Each row is a point. The last column is the point's height on a tilted bowl or saddle (a function of degree 2), plus a little noise. Count its main directions that bend up, bend down and stay straight.

Points (10 x 3):
[[ 59 -20  86]
 [  9  21  19]
 [ -6  14   3]
 [ -9 -52  29]
 [-37  38 -14]
 [-12  -3   3]
 [-28  45 -14]
 [ 21  -3  28]
 [-39 -21  28]
 [-49  67 -26]]
Directions: 1 up, 0 down, 1 straight

Points (18 x 4):
[[-40 -70  55  70]
 [ 31 -22 -22   8]
 [-11   0 -28   9]
 [ 43   1 -22  11]
 [-16 -44  67  46]
 [-19  46  -3  20]
 [-44 -29 -19  35]
 [ 56  -9  11  19]
 [-58  14 -40  58]
 [ 63  18  13  30]
 [ 56  -9 -22  19]
 [ -5   1   0  -1]
 [ -3 -15  28   5]
 [ 15  -3 -19   1]
 [-27  52 -73  76]
 [  9  30 -37  16]
 [ 48   6  -1  11]
 [ 13 -32 -26  10]]
Directions: 3 up, 0 down, 0 straight

Points (21 x 5):
[[-31  15  83 -33 -73]
 [  0 -28  24  81 -64]
 [-20  -4  13  -8 -13]
 [-44   0 -51 -31  22]
 [-43  38   2  79  31]
 [ 48  45 -26 -21 -58]
 [-30  34 -14 -65  -9]
 [ 30 -40 -28 -60  26]
 [ 22 -32 -26  14 -49]
 [ 46 -54 -10 -25  -2]
 [-42  29 -12  23   6]
 [  8  43 -10 -31 -32]
 [-59 -12   1 -13  -5]
 [-39 -17 -63 -28  14]
 [ 17  16  32   5  -8]
 [ 54  14 -18  39 -38]
 [  9 -27 -47 -23 -24]
 [ 25  43  12   0 -21]
 [ 45  22 -25  20 -41]
 [ 21   1   4 -19  -5]
 [ -4   1 -21  13 -20]]
Directions: 2 up, 2 down, 0 straight

Points (26 x 5):
[[-58   5  15  -7 -15]
 [-35 -59  12 -22 -18]
 [  1  37  -9 -24 -29]
 [ -6  13  21  -6 -17]
 [-18  -7  31 -30 -14]
 [-31  -3 -27  50 -41]
 [-46 -53 -58   8 -40]
 [ -7  67   2 -28 -60]
 [ 29 -29  44   2  -4]
 [ 71   8 -26  25  -3]
 [  8   5 -18  16 -13]
 [-36  51  -2  34 -58]
 [-19  60  32 -58 -73]
 [  5 -44  -6  -7 -22]
 [-32 -16  26  55 -28]
 [ 72 -23 -32  -5 -31]
 [-16 -28  69  79  -3]
 [ -3  -5  -7  18 -12]
 [-14   1  33  15 -11]
 [-36  16 -12  11 -22]
 [ 61 -42  32 -40 -57]
 [-17 -36  18  13 -12]
 [ 46  -6  29   7  -4]
 [ 19 -91 -20  29 -70]
 [-31   8  21  10 -18]
 [ 42  -2  65  21  12]]
Directions: 1 up, 2 down, 1 straight

Points (49 x 7):
[[ -7  38  31   1 -44 -33  13]
 [-24   8 -11   4  71  17  29]
 [-27   5 -13 -73 -40  -6  56]
 [ 22   2  27  13   6 -35  16]
 [  8   9  -7 -30 -15   2   6]
 [-19  29   7 -36  23 -59  26]
 [ 25  34 -28  19   3   3 -10]
 [ 16  27  -2  52  12 -95  40]
 [  4  -2   1  65 -31 -37  42]
 [ 10 -26  49  24  22  10  29]
 [-87 -14 -28 -41 -48 -28  86]
 [ 15 -12 -12 -13   6  -3   2]
 [ -7  -5  45  33  -9   9  11]
 [ 40 -12 -18  30  20   3  12]
 [ 16  -5  16 -38   5 -16  21]
 [-46 -90  18 -42  -2 -17  63]
 [ 31 -29   8 -31 -11  -6  26]
 [ 28  34  22   6   0  13  13]
 [ 55   5 -65  28  58  -7 -11]
 [-17  -1  -7 -26  34 -13  17]
 [  9 -13   3  18   3  -7   7]
 [ 18 -78   0  -5  10  -4  44]
 [-53 -53 -69  46  26  -3  70]
 [ 26 -10 -23  21  30  37  -9]
 [ 55 -19 -13 -47 -46 -33  71]
 [ 23 -36  33  -7  -5 -18  24]
 [-46 -19  24 -14  17 -54  35]
 [  1 -15  18 -17  18  11  11]
 [ 35  33 -18  41  58   9  14]
 [ -4 -43  14   9 -22  -4  11]
 [  7 -13 -56 -44 -27 -20  30]
 [ -9 -15  22 -38  31   6  28]
 [ 48 -12   1 -46 -39  13  43]
 [-40  11 -18   6  58 -30  37]
 [-11 -15  -2   3  -1   2   1]
 [ 19  10   9 -34 -16  -8  14]
 [ 53 -11   0   7 -16 -11  26]
 [-69  -1  36   4 -24 -28  18]
 [ 15 -19  -7  19  -5 -14  12]
 [-38   8  -8 -27  43  19  24]
 [-11  11  31 -30 -49  25  20]
 [ 30  -6  45  64 -21 -22  43]
 [ 12  19  23 -13  19  30  14]
 [-38  20 -40  11  54 -38  30]
 [ 44 -28  49  -3   9 -28  42]
 [  4  -3 -18 -32 -21  -3   9]
 [ -2  -4 -16  -9   2 -76  31]
 [ -3  16  -6 -40   4   3   9]
 [ 78  -3  52 -11 -29  20  70]]
Directions: 4 up, 1 down, 1 straight

Points (75 x 9):
[[ -1 -54  69   5  -2  19  18  31 -52]
 [-21  20 -45  21  60 -24 -30  28 -28]
 [-18   8 -17   7 -10  49 -10  -8  -6]
 [  7  18 -29 -26   2 -37  16  53 -29]
 [ 10 -18 -23 -38  23  18  30 -27   0]
 [ 22  -5 -26 -50  31  20 -51 -29   0]
 [  2  37 -11  26  37 -10  25  -2 -20]
 [-10 -25  38 -13 -11 -10  20 -23 -25]
 [ 27 -13 -15   0  20 -59 -55 -13 -28]
 [  2 -10  20 -26  28 -95   4  50 -74]
 [ 35 -27 -22 -12   7  -6  23   4 -17]
 [ -8  -4   1 -18  -1  -6 -12  43  -7]
 [-26 -35  29 -28  28   9 -15  12 -12]
 [ 40   0 -21 -17  12 -19   1 -59 -20]
 [ -1  34  -4 -10  32  33   4  -3   5]
 [-15 -58 -51  56  61   9 -67   2 -57]
 [ 51 -13 -39  29  12  10  64  55 -84]
 [-18  20 -46  27  -8  31  45  23 -37]
 [-18 -21 -33  57 -40 -14  13  59 -69]
 [-19   5 -22   3 -44  14  35   3 -29]
 [-62   3   4  38 -33  -9  21  44 -40]
 [ -8 -19 -27 -23  63  12  17  -1 -13]
 [  2  44  55   6  -5   0  12  31 -14]
 [ 10 -28 -11  23  -4  -9   0  36 -27]
 [  4 -30  20  -2  -3 -28  -5 -31 -23]
 [ -8   2 -60   5   2 -37  85  24 -83]
 [ 11 -20  -2  -8  30  55 -19  -2   4]
 [ 30  -8 -14  21  10 -28  25  -8 -27]
 [ 10  34 -15   9 -27 -22 -23 -16 -19]
 [ 58  33 -14   1  24  -8  -2   7 -17]
 [  8  -8  34  34   6  35 -13 -45 -31]
 [-42 -10 -15  37 -35  82  12 -27 -59]
 [-27 -20  28 -16  18  32 -10  13  -3]
 [ 21  29 -16 -13 -57  23  37 -20 -41]
 [ 22  31 -62 -14 -15   1  -1   9 -19]
 [  2   1  -5 -43  41  72  -9  13  16]
 [-53 -20 -22  -6  50  -3 -33  23 -26]
 [ 18  16  10 -22 -22 -13  20   6 -14]
 [ 13   6  46 -13  24  43  44  20  -8]
 [  7 -12  21 -27 -53 -12  30  -1 -37]
 [-37  25  -1   6 -26 -10  42   0 -26]
 [ -8 -40 -10  23  -2 -20 -44 -34 -22]
 [ 11 -15  34   9  29 -22 -48  46 -33]
 [ 13 -31   4  -5 -10  -4 -36   7 -12]
 [ 33 -16  -5 -65 -27  24 -34 -57 -11]
 [-47 -55 -16   0 -69  40  11 -23 -59]
 [ 12  18 -64 -23 -20   5  74  41 -60]
 [ 33 -16  38  -9 -16 -21 -29 -17 -24]
 [ 26   1 -39  -1 -17  21   5  -4  -9]
 [-22 -33 -25 -42  61 -21   0  -2 -30]
 [-15  33   7 -59 -19 -11   4  23  -3]
 [ 14  36 -18  42  51  18 -40 -26 -26]
 [ -2   4 -20  30   1  16  22  -6 -18]
 [ 58  34 -22  41  35  13  37  12 -48]
 [-31 -26   1 -14  66  -2  12  12 -26]
 [ 42  15  -6 -10  20 -41 -14  43 -29]
 [ 33  -3  29 -27 -62  -7  19  15 -47]
 [ 38  42   4 -34 -19  16  34   5 -14]
 [  5 -13 -35  -9  48  16 -48  12  -9]
 [-75  42 -13 -28   0 -46  11 -12 -32]
 [-68  55  29  21 -24  -4  25  40 -15]
 [-27 -21  65   2   0 -32  27  25 -43]
 [-32  25  17  14  -9 -58 -25   2 -23]
 [-21 -37 -28  14  -3  38 -34 -20 -14]
 [  4 -18   5   7  18  20 -51  50 -22]
 [-15 -19  42  35  13  21 -10  19 -28]
 [ 16 -27   8  48 -18   5 -45 -71 -39]
 [ 16 -10 -64 -14 -41  -9  38   6 -47]
 [-66  51   8  26   7 -62   2   4 -26]
 [-38 -32  13 -12 -28 -61 -27  11 -49]
 [-19  27 -13   2 -12  35  53   9 -18]
 [ 24 -49 -16 -32  13  25  -5  52 -21]
 [ 15 -63 -10  35  -7  14 -13  30 -41]
 [-12 -13 -41 -22   9   9 -42  28  -7]
 [-42 -34 -14 -19   1 -22  14  34 -30]]
Directions: 0 up, 6 down, 2 straight
